Each row of a before or after table is a point. The points were changed in one or more steps. Then noise was added and the rows were shuffled. The steps act on columns, c1 being the first. What was done? A step turns or swaps two columns, mirrors them in a line or flattens them onto one, adds a multiple of one to another, or multiplies or shifts one. Angles are multiples of 10 degrees, from the lower column toward the higher: turns from -170 to 170, lines from 10 to 170 but not 90. Use the fewest steps. Two steps may share a column if one is a turn and the other turns, adds or multiplies; they go together, in the order done. Otherwise the lowest column goes first.

Before, 13 rows:
[[-4.1  3.9 -4.6]
 [ 4.3  1.5  6.9]
 [-8.2 -5.8 -5.3]
 [ 5.1 -4.4  5.6]
 [-0.5 -5.2  2.5]
 [ 2.6 -4.5  1.3]
 [-1.5 -2.1 -2.6]
 [-2.9  1.2 -2.2]
 [ 1.7 -0.2 -2.0]
 [ 0.2  4.9  6.3]
 [ 2.4 -0.5  7.4]
 [-0.2  5.1 -4.1]
 [-4.5  3.5  1.1]]
After (13 x 3):
[[-1.6 -2.1  4.9]
 [ 1.0 -0.3 -6.2]
 [-7.6 -1.4  5.0]
 [ 2.8 -2.6  0.9]
 [-7.5  3.0  0.1]
 [ 7.4 -7.8 -0.2]
 [-2.2 -3.8  1.8]
 [ 3.9  4.8 -2.4]
 [-5.9  3.3 -4.0]
 [ 6.3  1.0 -4.0]
 [ 3.0 -1.0 -2.4]
 [ 0.7  1.8  1.9]
 [-7.3 -0.9  0.5]]
Steps: turn c1 and c3 by 110 degrees; turn c2 and c3 by -40 degrees

Before (10 x 6):
[[ 0.4  3.9 -9.0 -2.6 -1.7  0.8]
 [-2.9 -0.2  5.1  0.7  0.0 -5.3]
 [-2.2  3.5 -0.1 16.4 -1.6 -3.9]
 [-2.5  3.1  3.9  1.3 -1.6 -4.9]
 [-0.3  1.6  3.5  1.5 -5.1  1.5]
 [-0.6  0.1 -7.9  0.3  0.4 -2.6]
 [ 9.2  2.1  5.5 -2.4 -4.6 -1.8]
 [-3.1  4.4  1.4  1.1 -1.2 -4.7]
 [-1.2  4.2  3.0 -1.2 -2.1  0.5]
 [ 1.2  0.7 -0.7 -2.2 -5.5 -5.9]]
After:
[[-1.4  0.3 -4.8  3.2 -3.2  5.2]
 [ 1.8  2.7 -3.1  0.1 -6.9  0.0]
 [-2.4  3.1 -4.8  3.8 -4.0  4.3]
 [-1.9  4.8 -1.0  3.4 -2.0  4.2]
 [-6.0 -1.1 -0.6  2.4 -8.1  1.4]
 [ 7.7 -1.0 -2.8 14.5 -4.3  3.8]
 [-5.4  4.5 -3.5  1.1 -6.7 -8.4]
 [-2.0 -7.4  2.7  1.5 -1.4  1.7]
 [-1.9 -9.5 -0.3 -2.3 -3.1 -0.9]
 [ 0.0  0.7 -5.3 -2.1 -3.8  0.7]]
Steps: turn c1 and c6 by -110 degrees; turn c1 and c4 by -40 degrees; turn c2 and c3 by -110 degrees; shift c5 by -2.0

Before, 13 rows:
[[ 4.1 -0.3  3.3  1.5  0.9 10.6  3.3  1.1 -0.6]
 [ 4.3  3.0  5.4 -1.8 -9.0  7.3  3.5  2.3 -2.0]
 [-3.2  6.4 -6.0  3.8  2.8 -1.8 -3.3 -2.7  1.6]
 [ 2.9 -2.4  1.4 -5.1  1.2  7.3  4.1  1.4 -3.7]
 [ 4.1 -0.7  5.0 -2.6  1.3  6.7 -2.8 -1.5 -0.6]
 [ 0.2 -3.6  2.2  1.4 -4.6  1.1 -1.1  8.8  2.5]
 [ 4.7 -0.1 -1.0 -3.3 -5.1  3.7 -0.7 10.1 -0.6]
 [ 1.6  3.8 -3.6 -1.5 -0.9 -0.5 -3.3  6.4  7.0]
 [ 3.6  3.6  2.8  1.4  0.4  3.8 -2.4  0.1 -6.4]
 [ 1.0  6.4 -0.9  1.1  1.5 -8.1 -1.6  0.9  4.7]
 [-2.7  4.8 -3.5  0.1 -5.0 -5.3 -5.4 -4.5  2.4]
 [-7.1  8.5  0.3 -1.0 -0.7 -4.3 -3.4  0.7  1.9]
 [-2.5  7.5 -1.4 -0.2  0.2 -0.7 -6.5  0.4  3.5]]
After:
[[-2.7  8.7  1.1 -0.5  0.1  1.4 -6.3  0.2  3.4]
 [ 4.8  1.0 -0.2 -5.3 -8.1 -4.4 -0.9  6.5 -0.3]
 [ 4.1  1.0 -6.8  2.6  0.2 -8.8  3.0  0.0 -0.8]
 [ 1.6  4.9  3.6 -2.3 -3.6  0.8 -3.2  3.4  7.1]
 [-7.0  9.4  1.3 -1.7 -0.5  4.9 -3.4  1.0  2.0]
 [ 3.1 -1.5 -3.7 -7.9  0.0 -8.0  4.4 -0.3 -4.0]
 [-2.7  5.8  5.2  0.5 -0.9  4.6 -5.5  0.5  2.5]
 [ 4.4  3.8 -7.4 -2.7 -6.4 -5.9  3.4  5.2 -1.8]
 [ 3.7  4.8 -3.7  2.3  0.3 -3.9 -2.5  0.2 -6.6]
 [ 0.3 -2.5 -2.7  2.3 -6.9  0.5 -1.2  5.8  2.8]
 [-3.6  7.3  6.3  6.1  2.9  0.0 -3.3 -2.3  1.7]
 [ 4.0  0.9 -7.0 -4.1  1.4 -4.7 -2.8 -1.5 -0.5]
 [ 1.3  7.6  3.7  1.7  0.2  8.7 -1.5 -0.3  4.6]]
Steps: shift c2 by 1.0; turn c3 and c6 by 160 degrees; add 0.3 times c9 to c6; multiply c4 by 1.6; flatten c5 and c8 onto the line at 140 degrees

Before:
[[  5.2  -2.3   2.9   2.1   1.0   3.8   2.5  -7.6  -3.3  -3.1   1.3]
 [ -3.9  -8.6  -0.1  -8.7   2.1   5.7  -0.8   3.0   0.8   1.6  -3.7]
 [ -2.8  -4.3  -4.1  -2.8  -2.6  -0.9   1.3   2.5   1.3   5.2  -0.1]
 [  4.5  -5.4  -2.7   0.3  -4.9  -2.3  -0.4   2.3   5.0  -0.2  -2.2]
 [  0.5   1.1   0.1  -0.2  -3.7   5.7  -0.8  -7.5  -3.4  -6.5  -1.5]
 [  4.2   0.1  -6.5  -3.4   0.1   4.5  -0.3  -0.7  -2.2  -1.7  -3.4]
 [  3.4  -2.3   0.6  -1.2  -2.8   1.4   2.5  -3.4  -7.3  -5.0  -3.2]
 [  4.2  -0.3   2.2   3.2  -2.7   7.9  -1.5  -3.0  -7.6  -4.4   0.0]
 [ -3.6  -5.8  -1.7  -1.3   2.1   4.6   3.1   2.9   1.7   1.7  -7.7]
 [ -1.0  -4.2   4.6  -4.0   3.1   3.1  -2.0  -0.1   0.1   6.2 -11.1]
 [  3.6  -3.8   1.5   6.5   3.2  -3.8  -6.1  -4.5  -3.1  -2.1  -6.3]]
After:
[[ -3.9   9.8   0.0  -6.9  -3.0   2.7   5.1  -3.2   0.7   0.6  -3.9]
 [ -2.6   3.5  -3.7  -4.1   1.1  -1.5  -0.3  -6.9   1.2   0.2  -1.2]
 [  4.2   0.5  -2.8  -5.4   3.1  -0.4  -2.4  -9.0   5.4   0.2  -2.0]
 [  0.5  -0.2   0.2   1.3   6.7   2.7   4.8   9.2  -3.4   0.0  -0.7]
 [  3.3  -5.7   1.6  -4.9  -0.6   4.2  -5.7  11.1  -3.2   1.1  -5.8]
 [  4.4  -3.2   2.3  -0.8   4.0   3.9   6.9   2.6  -7.2  -0.3   0.6]
 [  4.2   3.1  -6.5   0.7  -0.1   2.0   4.3   1.5  -2.2   0.7  -2.9]
 [ -1.1   4.7   4.6  -3.5  -2.7   3.0   2.3   3.1   0.1   1.8 -12.1]
 [ -3.6   2.4  -1.5  -5.5  -3.4  -1.5   5.5  -2.7   1.9   1.1  -7.7]
 [  5.2  -1.7   3.0  -2.7   3.0  -1.3   4.7  14.0  -3.3  -0.4   1.3]
 [  3.2   1.2   0.6  -2.2   3.9  -2.0   2.2   3.1  -7.7   0.1  -2.3]]
Steps: turn c2 and c4 by 100 degrees; turn c5 and c8 by 150 degrees; multiply c8 by 2; turn c6 and c7 by 70 degrees; flatten c10 and c11 onto the line at 100 degrees

Before:
[[  3.7  -2.3   5.6  -2.9  -2.4   3.9  -5.8   6.6  -4.8   3.5   5.3  -1.7
    4.1   2.6]
 [ -2.1   3.9   1.5   4.2  -2.3   1.4  -3.7   4.4   7.2   3.0   2.5   2.4
   -3.3   9.2]
 [ -4.6  -3.4   3.1  -1.4  -7.1   0.8   1.7  -1.9  -0.7   4.7 -11.9  -0.6
   -0.5  -0.3]
 [ -2.6  -1.5   4.6  -1.1  -3.4   0.4  -6.3   2.3  -6.0   3.9   0.0  -0.2
   -6.3   2.9]
 [  3.1   4.7  -1.9  -1.4  -4.1   4.3  -6.4   0.3  -1.7   0.9  -1.6   4.7
   -1.8   5.5]
 [  2.2  -1.3  -0.2  -0.6  -3.4  -0.1   7.7  -5.1  -1.8  -0.5  -2.4  -1.3
    1.2   4.7]
 [  2.1   3.0   2.3   0.0   1.8   9.8   0.6   5.8  -1.6   1.3   1.4  -4.5
   -4.1   0.0]
 [  2.3  -7.8  -0.9  -4.9  -0.4  -2.1  -1.6  -0.7   2.5  -4.9  -9.6   1.0
   -7.2   2.9]
 [ -1.0   2.4 -10.6  -3.1  -1.7   0.9  -2.5   0.9  -2.3   4.6   3.4   3.6
   -5.2  -1.9]
 [  8.0  -1.9  -1.0  -8.0  -6.9   1.1   0.6   4.1   1.6   2.8   2.1   3.4
   -4.6  -5.8]
 [ -5.1  -0.8  -1.8  -1.8  -2.5   3.7   2.7  -2.0  -3.0   3.2   5.0   7.1
   -1.3   4.7]
 [ -0.2   2.7  -1.2  -2.3   3.1  -1.4   0.5   2.8  -3.7   2.0  -5.8   0.9
   -3.7   5.8]
 [ -5.7   5.0   0.1   1.5  -9.6  -1.6   2.7   5.8   4.1  -0.3  -2.0   1.1
    0.0   3.1]]
After:
[[  3.9   2.2   6.0   6.4  -2.8  -3.0  -0.1   6.3  -4.5  -6.3   5.4  -1.3
   -3.9  -4.0]
 [ -1.6  -6.5   1.4   0.8  -2.5   2.1   5.7   3.9   6.9   1.2   3.1   0.3
    4.1  -8.9]
 [ -1.0  -5.1 -10.5   4.1  -1.7  -1.7  -1.4   0.9  -2.1  -0.9   2.7   0.2
    6.3   2.0]
 [ -5.5  -5.5  -1.8  -1.3  -2.2  -1.9  -2.8  -1.9  -3.5   0.6   4.9  -5.1
    5.4  -5.6]
 [  2.4  10.9  -0.6   4.3  -0.2   2.5  -3.2  -1.1   2.4  -3.0  -9.5   4.4
    6.2  -2.0]
 [  2.9  -1.1  -2.5   6.5  -4.4  -2.1   2.7   0.5  -1.4   1.1  -1.7  -2.8
    3.7  -6.5]
 [ -5.0  -3.8   3.1  -0.5  -7.2  -0.8  -2.1  -2.0  -0.6  -3.1 -12.0   0.7
   -0.1  -0.1]
 [ -2.8  -3.8   5.1   5.6  -3.7   0.6   2.6   2.5  -5.9  -3.3  -0.5   4.1
    4.7  -3.2]
 [ -6.1  -8.1   0.0  -2.7  -9.8   2.4   0.0   6.0   4.1   6.7  -2.3  -0.4
    1.1  -2.4]
 [  0.0  -3.5  -1.6   0.8   2.2   3.4  -3.0   2.3  -3.6   0.5  -5.7   1.7
    3.1  -4.7]
 [  8.0   5.5  -1.2   3.6  -7.0  -2.7  -7.2   3.8   1.5  -8.1   2.0   0.0
    5.8   4.9]
 [  1.5  -1.5   2.5  -0.7   2.1  -9.1  -0.3   5.4  -1.7  -0.6   1.6   5.8
    0.9  -3.8]
 [  2.4   3.5   0.4  -6.3  -3.3   1.7  -4.5  -4.3  -1.9  -1.5  -2.4   1.0
   -1.7  -4.1]]
Steps: add -1 times c1 to c2; turn c2 and c10 by 140 degrees; turn c4 and c7 by 120 degrees; turn c6 and c14 by -160 degrees; turn c12 and c13 by 140 degrees

Before, 11 rows:
[[-4.0  3.6  2.5 -3.1 -4.3  5.8 -1.7 -6.5  8.0 -2.7  2.0  0.9  0.7 -0.7
   0.8 -0.9 -7.6  4.7]
 [ 1.9  1.2 -3.1  4.1  3.0 -6.6 -0.4 -1.2  2.4 -1.9  7.0  1.5  5.4 -5.4
  -3.5  1.2  0.9 -3.1]
 [-1.1 -2.5 -2.0  1.9 -3.6  0.2  2.3  3.9  0.3 -4.9  5.1  0.5 -1.0  2.6
  -1.5  3.3 -0.7  8.3]
 [ 0.7  4.3 -7.5  3.1  0.0 -3.9  4.5 -4.3  7.0  6.1  4.5 -3.3  4.5 -4.4
  -1.3  0.6  1.2 -2.1]
 [-0.7 -5.0 -4.7  1.6  1.3 -2.0  6.6  4.7  1.6 -4.5  8.8  0.7  4.2 -7.4
   2.6  0.9  4.4  1.5]
 [-2.5 -5.9 -5.3  3.9 -0.6 -6.6 -1.2  4.2  4.6  0.5  5.8  1.2  4.8 -2.1
   1.3 -2.3  9.0 -3.4]
 [ 0.6  3.5  7.7 -2.7 -6.7 -1.4  0.8 -6.6  7.5 -1.7 -4.1 -4.4  0.4 -5.0
  -0.8  2.7 -4.4  3.3]
 [ 1.3  7.8  3.5 -7.7 -4.2 -0.3 -2.2 -2.2  9.1 -0.4  0.8 -5.3 -3.0 -3.7
  -2.2 -1.8 -5.3  0.9]
 [-0.6  4.8  0.3 -5.0 -2.6  1.9 -2.3 -4.9  1.3  0.8 -4.5 -1.0 -1.7 -3.0
   2.8 -1.0 -8.1  4.3]
 [ 0.4  2.7 -0.6 -4.3 -3.3  0.6 -0.5 -5.1  2.9 -5.5  3.6  3.0 -1.5 -0.8
   2.8  0.7  0.3 13.1]
 [-5.1 -2.5 -3.5 -2.7  0.6 -3.0  0.6  5.9  3.3 -1.0  5.6  5.6  4.7 -0.9
   1.3  7.0  4.8  3.1]]
After (11 x 18):
[[-2.5  4.4 -7.5  3.1  0.1 -4.0  4.3 -4.6  7.2  6.0  4.4 -3.2  4.5 -4.5
  -1.1 -5.4  1.2 -2.0]
 [-1.4 -2.2  3.4 -7.8 -4.1 -0.3  7.8 -2.1  9.0 -0.5  0.8 -5.2 -2.9 -3.7
  -2.2 -7.8 -5.5  0.9]
 [-5.8  0.6 -3.7 -2.7  0.7 -3.0 -2.6  5.7  3.3 -1.0  5.7  5.5  4.7 -0.9
   1.3  0.9  4.7  3.1]
 [-2.9  0.9  7.7 -2.8 -6.7 -1.3  3.6 -6.7  7.4 -1.7 -4.2 -4.3  0.5 -5.0
  -0.8 -3.4 -4.5  3.0]
 [ 0.6  2.4 -2.0  1.7 -3.7  0.1 -2.6  4.0  0.4 -4.9  5.1  0.5 -0.8  2.6
  -1.6 -2.6 -0.8  8.2]
 [-4.4 -1.6  2.6 -3.0 -4.4  5.7  3.5 -6.4  8.1 -2.9  1.9  0.7  0.6 -0.5
   0.8 -6.9 -7.7  4.7]
 [-1.9 -0.5 -3.1  4.0  3.0 -6.7  1.2 -1.3  2.4 -1.9  7.0  1.4  5.3 -5.5
  -3.3 -4.8  0.7 -3.2]
 [-2.7 -2.3  0.3 -5.0 -2.7  1.8  4.7 -4.8  1.2  0.9 -4.4 -1.1 -1.6 -2.9
   2.8 -7.1 -8.1  4.3]
 [-0.3 -0.3 -0.5 -4.3 -3.3  0.8  2.7 -5.0  2.9 -5.4  3.5  2.8 -1.3 -0.8
   2.7 -5.2  0.3 12.9]
 [-5.9  6.6 -4.7  1.6  1.2 -2.0 -4.9  4.5  1.5 -4.5  8.7  0.8  4.3 -7.3
   2.5 -5.1  4.4  1.5]
 [-3.9 -1.4 -5.2  4.0 -0.7 -6.6 -5.8  4.1  4.5  0.4  5.7  1.2  4.9 -2.1
   1.5 -8.3  9.0 -3.2]]
Steps: add 0.7 times c14 to c1; swap c2 and c7; shift c16 by -6.0

Before (12 x 24):
[[  1.2   0.0   0.6  -5.5  -6.0  -7.6   3.0   0.6   1.8  -1.2   0.1   2.2
    3.9  -3.7   1.5   5.2  -2.5  -5.6   6.9   7.3   2.0   3.9  -0.5  -1.6]
 [ -4.7   1.2   3.6  -3.6  -4.3  -4.8  -0.4   5.5  -4.3  -0.9   2.1  -5.4
    0.7  -4.6   4.3  -2.6   4.0   0.1   0.1   0.8  -3.6   2.1   4.8  -3.9]
 [ -2.8   1.5  -8.1   7.1   0.9   7.6   3.1   0.7   9.2  -7.1   1.1  -1.8
    2.5  -5.5   0.3  -8.9  -0.4   1.3   0.4   2.2   4.4   4.3  -8.8   1.8]
 [  1.0   9.8  -1.4  -2.8   1.0   2.2   5.2   5.0   3.3   0.2  -2.9  -0.5
    2.5   2.8  -4.2  -0.7   0.9  -4.4   2.1  -0.9  -0.4   2.3  -1.4   1.1]
 [  5.1   2.6  -2.6   2.0  -4.8   4.3   3.6   8.0   9.4   3.2   5.5   2.2
   -0.3  -2.7  -0.9   5.2  -3.1  -3.9  -2.0   2.3  -2.0   0.2   4.2   3.7]
 [  0.6   7.4   1.5   2.2   1.5   1.4   1.2  -0.1   7.0  -0.8   0.0   4.5
    2.5  -3.4   2.4  -7.3   0.6  -4.3   1.8  -0.1  -5.0  -5.5   1.9  -5.5]
 [  3.9   3.7  -2.4   0.3  -4.2  -0.5  -1.0   5.8   6.4  -3.5   3.9  -3.4
    1.9   2.0  -7.4   2.9  -2.8  -6.8   2.9   4.6   3.7   1.1   1.4   5.6]
 [ -0.7   2.1  -8.1  -0.8   1.7  -4.6   3.2  -1.7   0.5   1.2   0.2   0.5
    0.2  -2.2  -3.6  -0.3   4.5   1.9 -12.8   1.7   5.3  10.3  -5.0  -3.7]
 [ -1.4   5.1  -3.4  -0.8  -3.8   8.1   2.5  -3.8   3.8   2.4   1.2   3.1
    8.8   1.4   1.1  -0.7  -4.8  -3.0  -2.9  -3.0  13.0   1.7   5.5  -2.4]
 [  0.2   0.9   3.2  -3.4   1.8   6.4   2.3  -0.9  -4.1  -1.1   1.4   1.4
    4.7   3.3  -3.6   2.2  -2.0   5.4  -4.3  -2.4   1.4   0.3  -5.4   1.8]
 [  1.4  -0.7  -9.5   0.4  -6.6   1.8  -0.9   2.3  -5.7   2.0  -0.5  -4.9
   -0.5   5.8   5.2   2.5   7.9  -0.6   5.1  -1.2  -0.9   0.2   4.1  -1.0]
 [ -4.3   5.0   0.3   1.2  -8.3  -0.7   3.1   3.1  -1.4   0.3   3.6  -0.4
    2.0   0.3   1.1   0.8   4.2  -8.3   0.9  -5.4  -3.6  -5.6   2.2   4.1]]
After:
[[  1.2  -0.4   1.3  -3.0  -6.1  -2.8   3.7   0.3  -1.8  -1.5   0.5   5.7
    4.2  -3.3   1.4  -4.2  -2.4  -5.6   3.9   7.4   1.9   5.2  -0.1  -1.3]
 [  0.3   1.0   3.3  -1.6   1.7  11.6   2.7  -1.6   3.7  -1.2   1.4   3.7
    4.1   3.6  -3.8  -1.7  -2.0   5.0  -0.7  -2.6   1.2  -1.4  -5.0   1.2]
 [  0.9   9.7  -1.3   1.1   1.6   7.4   4.9  -2.2  -6.2  -0.2  -2.2   2.2
    2.5   3.2  -3.9  -0.5   1.1  -4.9  -0.4  -0.9  -0.4   0.9  -1.2   0.8]
 [ -1.4   5.3  -3.2  -1.3  -4.1  13.0   2.8   5.1  -0.3   2.4   1.6   1.7
    9.4   1.4   1.5   1.5  -4.3  -3.0  -4.0  -2.9  13.1   3.6   5.4  -1.9]
 [ -2.9   2.0  -8.0   4.4   0.7  12.1   2.5   5.1  -8.0  -6.2   1.1  -6.8
    3.1  -5.7  -0.2   8.5  -0.2   1.3   1.0   2.1   4.5   2.4  -8.8   1.5]
 [ -4.5   5.2   0.3  -0.1  -8.6   3.9   2.7  -3.2  -0.9  -0.1   3.4  -1.0
    2.0   0.9   0.6  -0.1   3.9  -8.3  -3.1  -5.5  -3.8 -10.2   2.2   3.8]
 [  1.1   7.3   1.6   0.9   1.8   6.6   1.6   4.3  -4.8  -0.9  -0.8   0.4
    3.1  -3.3   2.3   8.6   0.5  -4.3   0.2  -0.4  -4.4   0.4   1.8  -5.5]
 [ -4.7   1.0   3.2   6.6  -4.1   0.4  -0.5  -6.7  -0.2  -1.6   1.7   0.2
    0.3  -4.4   3.5  -2.3   4.0  -0.1   0.4   1.3  -3.2   6.1   4.5  -3.4]
 [  1.1  -0.5  -9.3   1.1  -6.9   6.7  -0.5  -5.2   2.8   1.9  -0.9  -3.0
   -0.5   5.5   5.4  -4.8   8.1  -0.4   4.6  -1.6  -0.8   1.2   4.5  -1.0]
 [  5.2   2.8  -2.7  -5.3  -4.6   9.3   3.9   0.0 -12.0   2.9   5.7  -0.2
   -0.2  -2.5  -0.9  -2.0  -3.0  -3.6  -4.0   2.6  -1.4  -3.2   4.1   3.5]
 [  4.4   3.7  -1.6   0.0  -4.3   5.1  -1.3   0.0  -8.1  -3.1   3.5  -1.7
    1.7   2.1  -7.0  -3.9  -3.1  -7.0  -0.1   4.8   3.4  -4.9   1.1   5.1]
 [ -0.5   2.0  -8.3   0.3   1.5   0.2   3.4   0.9   0.1   1.8  -0.4   1.4
    0.8  -1.9  -3.2  -0.1   4.2   1.3 -11.9   1.9   4.8  13.9  -4.7  -2.9]]
Steps: turn c4 and c12 by -60 degrees; turn c4 and c16 by 140 degrees; shift c6 by 5.0; turn c8 and c9 by -140 degrees; add 0.5 times c18 to c19; add -1 times c24 to c22
